Each point is reached from the start by the listed moves, each made once or not at all, plus a little noise. Say if it took an odd or an even number of moves. Then give how often each move was made.
In the rows, zero is written as 128.

Moves:
(1): [137  95  67 164]
(2): [166 128 157  80]
(3): [134  91 177 121]
Start: [ 96 128 129  89]
Points:
[130 122 157  39] -> odd (0, 1, 0)
[147  94  99  70] -> even (1, 1, 0)
[139  87 206  33] -> even (0, 1, 1)

Moves:
(1): [163 100 105 189 100  81 108 131]
(2): [108 168 123 187 139 133 107 109]
(3): [152 166 164 120 157 143 140 149]
(4): [ 88  92 118 148 168 129  90 169]
(5): [123 134  87  97 166  99 149 127]
(6): [145 112 140 123 172 141  71  91]
(7): [134 116 105 111 142 177 180 116]
(8): [141 160  98  98 114 164  89 141]
Start: [130 111 124 145 142 123 113 145]
Points:
[127 144 119 130 195 174  46 218] -> odd (0, 0, 1, 1, 0, 0, 0, 1)
[158 120  55 154 210 103  46 221] -> odd (1, 0, 1, 1, 1, 0, 0, 1)
[129 136  54  84 249 198 114 205] -> odd (0, 0, 1, 1, 1, 0, 1, 1)
[181 110  71 176 100 105  55 162] -> even (1, 0, 0, 0, 0, 0, 0, 1)
[113  96  58 114 187 208  97 186] -> odd (0, 0, 0, 1, 0, 0, 1, 1)
[ 68 120  61 192 226  99  71 165] -> odd (0, 1, 0, 1, 1, 0, 0, 0)

Moves:
(1): [168 133 109  91 100 108  74 110 114 110 143 120 132 127 136]
(2): [144 153 132 127 129 161 113 140 143 142 108 157 102 113 147]
(3): [141 142 182 124 137  83 139  98 128 121 109 106 155 129 126]
(4): [ 69 113 105 149 148 101 121 120 129 130  84 121 138 142 138]
(5): [163 135 152 127 173 140 168 179 160 101 175 104  81 155 114]
(6): [118 115 100 141 144 149 117 136 115 122 116 119  98 108 112]
(7): [146 122 116 148 128 160 126 112 139 119 135 178 157 128 162]
(8): [130 123 127 117 126 119 122 150 144 118 156 142 142  98 116]
(9): [125 118 106 128 134 163 117 126 147 128 119 109 154 131 135]
(10): [166 165 154 137 142 106 102 105 119 176 133 156 115 148 124]
(11): [113 145 128 149 115 130 144 122 174 100 152 153 136 124 116]
(12): [104 136 100  71 132 132 150  95 131  88 158 167 111 109 105]
Start: [108 124 139 118 117 135 140 130  69 142 113 151 114 135 130]
Points:
[155 143  58 137  98 239  66 108 133  97 113 220 125  97 173] -> even (1, 1, 0, 0, 0, 1, 1, 0, 1, 0, 1, 0)
[130 149 140  71 198 195 177 135 126  76 128 144  46 109 100] -> even (0, 1, 1, 0, 1, 1, 0, 0, 1, 0, 0, 1)
[136 221 193  82 131 107 147  52 123 128 131 249 100 121 105] -> odd (0, 1, 1, 0, 0, 0, 0, 0, 0, 1, 1, 1)
[ 67 151 119  58 106  44 124  35 104  54 120 176 148 129 111] -> odd (1, 0, 1, 1, 0, 0, 0, 0, 0, 0, 1, 1)
[151 148 150  99 169 123 104 134 114 108  87 101 111 162 157] -> even (1, 1, 1, 1, 1, 0, 0, 0, 1, 0, 0, 0)

Moves:
(1): [135 126 114 113 149 144 114 126 125 121 125 114 122 121 131 138 110 125
 142 109 127]
(2): [117 127 133 136 119 134 118 160 112 121 136 120 119 124 105 129 133 120
 116 129 123]
(3): [120 132 175 121 165 138 127 117 106 134 100 122 123 126 132 116 129 149
 136 125 136]
(4): [135 108 124 140 126 140 132 132 122 121 124 140  97 124 133 125 140 109
 165 133 113]
(5): [112 124  97 152 137 136 145 135 141 121 125 118 125 131 132 129 129 135
 137 113 128]
(6): [115 105 127  86 119 143 168 163 133 109 132 105 137 161  98 131 120 131
 142 125 127]
(7): [164  91 126 186 144 128 146 121 144 128 152 127 145 102 118 109 126 126
  98 154 109]
(8): [117 109 116 137 136 106 129 123 124  81 102 131 122 149 120 130 137 130
 103 135 124]
(9): [147 123 143 146 136 123 118 133 158 136 154 155 122 148 116 132 122 121
 124  97 118]
(10): [117 118 131 119 136 125 118 146 147 150 113 136 121 137 123 104 122 112
 132 141 130]
(11): [124 122 124 124 119 124 123 115 123 114 128 151 145 112 133 118 126 138
 125 123 147]
(12): [122 155 113 128 144 139 123 130 156 138 106 149 122 103 112 133 109 140
 101 124  94]
(13): [133 129 141 137 109 134 144 146 138 142 109 123 143 114 142 131 121 118
 141 130 122]
(14): [138 144 142 137 147 132 113 148 120 130 116 123 149 157 127 106 111 133
 163 122 122]
(15): [121 122 109 105 140 108 120 137 121 127 150 154 142 135 154 139 121 138
 116 119 119]
(16): [136 126 124 124 154 107 129 123 131 125 127 127 120 116 119 148 121 141
 161 125 130]
(17): [163 124 112 136 128 132 118 131 146 124 138 109 143 104 111 127 177 152
 109 142 132]
(18): [133 121 121 137 112 143 114 108 128 140 100 114 123 138 119 141 121 158
 135 108 114]
Start: [155 105 107 109 132 133 124 120 132 143 128 124 157 136 115 106 126  93
 155 143 134]
Points:
[159  99 159 144 208 135 115 159 174 171  77 154 180 152 116  65  86 117
 249  93 144] -> even (0, 0, 1, 0, 1, 0, 0, 0, 1, 1, 1, 0, 1, 1, 0, 1, 0, 0)
[225  86 105 218 233 156 106 178 199 171 101 134 192 102  68 106 107 190
 154  99  48] -> even (0, 1, 1, 0, 1, 0, 1, 0, 1, 0, 0, 1, 1, 1, 1, 1, 1, 1)
[152  49  91  84 121 197 128 166 117 114 100  76 114 165  62 130 111  95
 214 105  97] -> odd (1, 1, 0, 1, 0, 1, 0, 0, 0, 0, 0, 0, 0, 0, 0, 0, 0, 1)

Moves:
(1): [131 119 140 145 104 122 126 134 110 132 130 120 108 116 130 117 136 136
 131 154 136 150 142 116]
(2): [124 147 140 149 109 117 112 144 121 118 111 129 120 117 100 118 123 117
 138 122 125 120 146 121]
(3): [123  99 122 140 117 135 134 101 134 151 145 128 157 149 108  86 119 151
 112 111 127 135 133 121]
(4): [143 135 117 125 120 114 133 103 116 125 148 123 136 128 128 123 145 125
 120 123 101 122 132 141]
(5): [125 105 129 136 143 158 128 124 144 105 129 139 144 124 128 145 111 114
 134 128 134 133 106 132]
(6): [149 120 121 124 124 137 143 130 133 122 116 134 138 131 128 133 121 129
 133 139 127 166 121 115]
(7): [133 110 138 166 116 115 140 135 134 126 107 112 105 148 118 150 129 125
 118 114 128 122 120 147]
(8): [118 125 123 133 122 145 134 140 127 140 150 129 134 115 112 110 129 133
 147 125 130 138 144 136]
(9): [109 133 133 123 145 112 146 128 111 107 115 135 133 167 112 152 118 130
 122 162 119 130 107 125]
(10): [109 117 114 108 126 139 124 142 137 122 124 106 127 122 123 115 136 110
 107 144 135 109 120 133]
(11): [125 142 153 122 121 123 146 101 126 148 136 133 150 140 124 152 126 110
 103 121 124 143 134 127]
(12): [121 141 133 140 132 125 119 132 125 138 132 128 137 131 123 127 138 126
 125 122 107 112 112 115]
(13): [117 137 132 119 107 118 136 134 116 119 162 114 129  96 124 125 151 159
 129 114 152 143 111 139]
(14): [135 118 142 116 117 135 122 139 121 133 118 121 130 136 142 127 122 125
 133 120 137 129 141 127]
(15): [116 146 130 145 147 146 150 145 156  88 138 135 151 138 130 117 129 133
 111 129 132 127 131 150]
(16): [135 147 130 121 124 114 130 117 145 137 147 118 131 149 122 122 126 108
 125 127 131 124 118 144]
(17): [102 117 137 126 153 148 108 124 138 130 134 129 111 125 147 115 143 104
 151 149 128 144 130 103]
(18): [ 99 147 102 118 166 108 112 132 154 134 122 135 152 142 156 140 128 110
 139 141 147 121 102 143]
(19): [112 128 133 105 124 109 115 134 134 150 105 141 139 119 148 104 140 130
  99 119 112  89 131 136]
(20): [111 142 133 116 123 137 108 124 114 133 117 133 111 119 122 138 119 142
 138 138 132 139 120 127]
(21): [132 117 141  98 112 125 147 124 153 140 126 105 106 119 145 174 133 124
 135 141 135 132 118 135]
(22): [131 125 113 116 109 133 140 152 120 140 129  98 135 101 144  95 115 120
 145 116 129 127 124 134]
(23): [121 119 126 141 115 148 151 128 140 121 147 145 130 160 164 135 119 119
 150 122 119 145 138 131]
(24): [126 153 139 140 135 132 139 115 135 125 139 137 132 124 112 126 163 129
 122 145 133 120 122 123]
Start: [117 121 165 131 129 130 126 148 132 169 154 127 137 114 110 148 118 107
 141 127 130 130 149 132]
Points:
[ 40 102 249 168 105 247 177 116 190 190 231 145 172 146 132 154 143  88
 169 170 138 213 155 111] -> odd (1, 0, 1, 0, 1, 0, 0, 1, 0, 0, 1, 1, 0, 1, 1, 0, 1, 0, 0, 1, 1, 0, 1, 1)
[ 50  87 152 121  54 181 165 161 145 146 219 100 199  77 153  40 132 138
 111 117 131 138 130 186] -> odd (1, 0, 1, 1, 1, 0, 0, 0, 0, 1, 0, 0, 1, 0, 1, 0, 0, 0, 1, 1, 0, 1, 1, 0)
[ 52 163 221 145  95 164 162 115 136 159 199 117 185 169  30  80 152  69
 116 217 124 207 171 121] -> odd (1, 1, 1, 1, 0, 1, 0, 1, 1, 1, 1, 0, 0, 1, 1, 1, 1, 0, 0, 1, 0, 0, 0, 1)
[ 42 172 197  97  75 127 104 194 130 194 129 102 199  39 122 119 159  70
 127 157 167 141  86 126] -> even (1, 1, 0, 0, 1, 1, 0, 0, 0, 1, 1, 1, 1, 1, 0, 0, 0, 1, 1, 1, 0, 1, 0, 1)
[ 44 169 210 174  72 101 164 177 189 204 187 101 229 144  64  69 188  90
  67 130 163 130 127 177] -> even (1, 1, 1, 0, 0, 1, 1, 1, 0, 1, 1, 1, 1, 1, 1, 1, 0, 1, 1, 0, 0, 0, 0, 1)

Moves:
(1): [149 122 120 146 132 138 133 147 127 135 120 124 126 122 137 129 139 108
 120 121 131 121 125 130 128 123]
(2): [119 136 130 132 126 123 133 119 133 136 117 140 142 130 127 120 150 134
 120 123 118 133 129 126 137 132]
(3): [114 134 131 124 128 144 125 144 123 126 130 119 152 124 114 118 128 115
 128 143 135 123 136 132 122 131]
(4): [143 120 133 132 128 113 116 120 118 145 140 131 123 122 109 119 119 125
 138 128 146 144 133 119 139 120]
(5): [115 137 145 138 140 126 110 125 128 108 150 144 139 119 123 131 133 127
 111 139 134 131 125 140 127 106]
(6): [135 143 135 130 116 130 113 135 144 118 114 143 116 129 137 118 130 109
 122 135 128 107 122 132 125 117]
(7): [142 121 129 115 129 125 139 130 149 103 131 127 118 131 112 134 119 119
 139 139 127 125 128 141 139 117]
(8): [122 119 140 138 119 116 127 128 136 123 133 141 143 111 141 133 125 126
 143 133 130 133 130 137 142 144]
(9): [122 135 131 139 139 130 152 123 117 123 121 123 141 119 153 113 139 115
 135 128 124 127 115 145 132 142]
(10): [130 119 142 124 141 137 141 120 120 144 140 124 140 118 130 130 103 132
 134 124 113 126 132 136 135 131]
(11): [122 134 118 141 129 129 123 122 126 147 111 122 116 121 134 126 133 134
 131 136 139 118 132 132 121 130]
(12): [154 134 124 129 136 139 142 127 142 146 136 128 107 131 121 135 140 106
 126 137 127 127 130 122 105 128]
(13): [ 98 124 133 130 123 132 119 120 133 107 133 134 150 129 121 105 121 137
 100 143 134 131 125 120  93 128]
(14): [131 136 138 133 126 127 140 126 140 131 127 120 128 118 131 130 129 132
 126 127 124 114 131 122 121 135]
(15): [131 136 130 122 109 143 113 134 112 114 103 133 139 124 125 136 123 122
 131 154 130 133 122 135 122 138]
(16): [130 119 136 127 157 113 129 151 127 120 142 133 134 135 123 131 121 129
 128 131 126 127 104 123 132 132]
(17): [138 131 129 134 122 137 133 136 124 129 119 122 109 139 140 129 137 128
 119 137 117 121 137 131 132 124]
(18): [134 128 111 119 125 122 122 125 122 127 123 119 125 118 132 129 142 137
 123 147 122 122 128 126 127 133]
(19): [136 136 127 123 115 142 135 137 122 135 138 124 130 147 120 125 114 130
 131 116 132 128 130 137 126 130]
(20): [135 127 132 141 107 143 124 118 144 114 125 128 130 137 115 117 127 124
 144 128 102 131 126 125 141 121]
(21): [121 128 122 126 124 132 127 129 131 157 133 121 124 125 138 131 126 138
 130 105 153 152 129 116 146 135]
(22): [116 123 133 122 107 123 138 125 123 140 121 134 126 129 134 131 147 126
 136 121 135 120 111 124 125 132]
(23): [120 131 134 132 116 109 109 128 119 149 131 115 133 129 127 135 105 129
 107 110 137 143 122 148 128 141]
(24): [128 137 132 132 127 127 140 132 130 121 142 131 127 124 107 127 112 127
 135 120 112 136 138 134 127 111]
Start: [117 129 122 127 148 138 119 108 111 102 121 130 145 120 136 138 149 124
 130 142 131 136 128 140 138 124]
Points:
[139 136 154 159 125 134 140 151 135  95 132 110 158  92 120 147 121  83
 122 152 122 130 148 191 153 123] -> even (1, 0, 1, 0, 0, 0, 1, 1, 0, 0, 0, 0, 0, 1, 0, 0, 1, 0, 0, 0, 0, 0, 1, 1)
[106 172 165 144  98 149 125 117  72 106 106 123 164 116 162 143 152 107
 105 148 144 130  97 197 126 150] -> even (0, 0, 0, 0, 1, 0, 0, 0, 1, 0, 0, 0, 0, 1, 1, 0, 1, 0, 1, 0, 0, 1, 1, 0)
[171 155 165 188 111 114 112 126 142  94 114 152 143  64 119 137 159  41
 150 200 131 118  72 199 144 120] -> odd (1, 0, 0, 1, 1, 1, 1, 1, 1, 0, 1, 1, 0, 1, 1, 1, 0, 1, 0, 1, 0, 1, 1, 1)
[143 172 165 187 156 136 157 165 141 125 118 134 166  94 161 120 172  45
 104 151 104 111 108 188 132 149] -> even (1, 1, 1, 0, 0, 1, 0, 1, 1, 0, 0, 1, 0, 1, 0, 1, 1, 0, 0, 0, 0, 0, 1, 1)
[148 161 152 148 139 183 105 159 168   7 134 149 173  94  71 115 147  53
  96 241  97 101 105 162  80  80] -> odd (1, 0, 1, 0, 1, 1, 1, 0, 0, 0, 0, 1, 1, 1, 1, 1, 0, 1, 0, 1, 0, 0, 0, 1)
